Each row of a before or after table is a point. One or more steps were done to the points. Then noise was added and the rows were shuffled. The steps act on columns, c1 being the first. Write out the steps. A step turns or swaps two columns, mirrors them in a line or flattens them onto one, adds a multiple of one to another, or multiplies or shifts one. Angles are multiples of 10 degrees, from the lower column toward the higher: turns from -170 to 170, lines from 10 to 170 but not 90. Use the fewest steps. Two steps may share a column if one is a turn and the other turns, adds or multiplies; they go together, in the order done. Otherwise the lowest column goes first.

Before (12 x 3):
5.9	5.2	-2.5
3.2	-3.0	-2.9
6.1	-9.2	-1.8
-4.9	-4.2	4.1
1.3	-7.4	-6.4
3.4	-2.4	-1.7
-3.1	-0.8	3.8
3.5	4.2	4.4
-2.4	3.4	0.7
3.9	2.8	5.3
-5.4	-4.5	0.5
-2.9	-3.5	-1.1
After, 12 rows:
-7.9	3.1	0.5
8.0	-3.2	-3.3
2.6	-3.6	-1.4
7.0	-2.5	-1.8
-1.7	5.5	-2.4
19.7	-9.2	-1.8
1.4	-4.0	0.4
-0.6	2.5	5.1
-1.9	-0.7	3.7
12.3	-7.7	-6.3
-2.7	4.2	4.2
1.4	-4.1	3.9
Steps: add -1.5 times c2 to c1

Before, 11 rows:
5.3	-2.9	0.3	3.1	-1.2	-14.9
-3.6	5.1	1.6	3.9	-3.3	-0.8
-2.1	-3.7	6.4	0.7	-3.7	1.2
-0.4	-3.2	3.5	1.2	6.4	-11.1
-1.9	-0.7	9.1	3.8	-1.1	-1.7
7.2	-3.4	2.7	3.6	-3.3	1.9
-2.7	6.5	2.6	1.2	12.1	1.0
-0.9	-2.1	0.7	2.4	2.7	2.4
0.9	0.0	0.7	-1.6	0.4	0.3
1.1	-0.5	2.9	-3.7	-2.7	-2.3
10.9	2.8	0.7	2.6	6.8	-5.2
After:
-2.2	-3.7	6.9	1.3	-3.6	0.5
7.2	-3.3	4.6	3.8	-3.3	-0.7
10.9	6.7	0.0	-1.4	2.7	-5.7
-0.8	2.9	2.4	3.5	-2.1	0.3
5.3	-1.2	-3.4	-7.1	-2.9	-13.2
-1.8	-1.3	10.1	1.7	-0.7	-3.9
-2.7	11.8	3.4	1.6	6.4	-0.1
-3.5	-3.2	2.8	2.5	4.9	-3.2
-0.5	6.6	0.3	-6.2	-3.5	-9.2
1.1	0.5	0.2	-1.2	0.1	1.3
1.1	-2.5	0.6	-4.2	-0.6	0.7
Steps: swap c2 and c5; turn c4 and c6 by -40 degrees; add 0.5 times c4 to c3

Before (8 x 9):
-10.9	-4.7	-3.6	-1.5	4.0	0.9	2.0	3.0	-6.6
-5.2	-6.2	-1.4	6.5	2.6	-5.4	4.9	4.7	0.4
-7.3	-3.6	-6.3	8.2	1.6	-1.4	4.5	4.8	-8.9
5.9	5.9	1.3	-1.2	2.2	3.9	5.4	0.4	1.4
-0.4	5.4	-6.2	-2.4	-0.1	5.6	3.6	0.5	4.6
1.5	1.8	-5.9	-4.2	1.0	0.4	7.4	-3.7	0.7
7.9	-0.5	-4.1	-3.8	7.8	8.9	7.0	0.9	5.7
0.2	-2.2	-1.0	2.5	0.3	5.4	5.4	-2.9	1.5
After:
9.8	0.5	-3.6	2.4	5.2	2.6	-5.1	1.5	8.0
2.7	-2.7	-1.0	1.7	0.9	-4.0	5.0	4.8	0.2
0.9	1.4	-6.2	4.1	1.8	-0.5	0.7	5.7	-7.0
-5.2	-3.9	-4.2	7.6	9.3	-0.8	6.6	9.1	-3.9
8.5	-5.1	-1.5	-1.7	3.1	5.7	4.3	-4.5	3.6
0.1	0.9	-5.9	8.1	2.8	-3.4	3.5	-0.1	-1.8
-3.4	3.8	1.2	4.3	1.9	-0.1	5.9	3.7	-4.9
11.1	2.9	-6.2	-3.5	3.4	4.9	3.9	-0.5	9.3
Steps: turn c4 and c7 by -140 degrees; turn c1 and c7 by 150 degrees; mirror c2 and c9 in the line at 160 degrees; add -0.3 times c3 to c5; mirror c6 and c8 in the line at 50 degrees
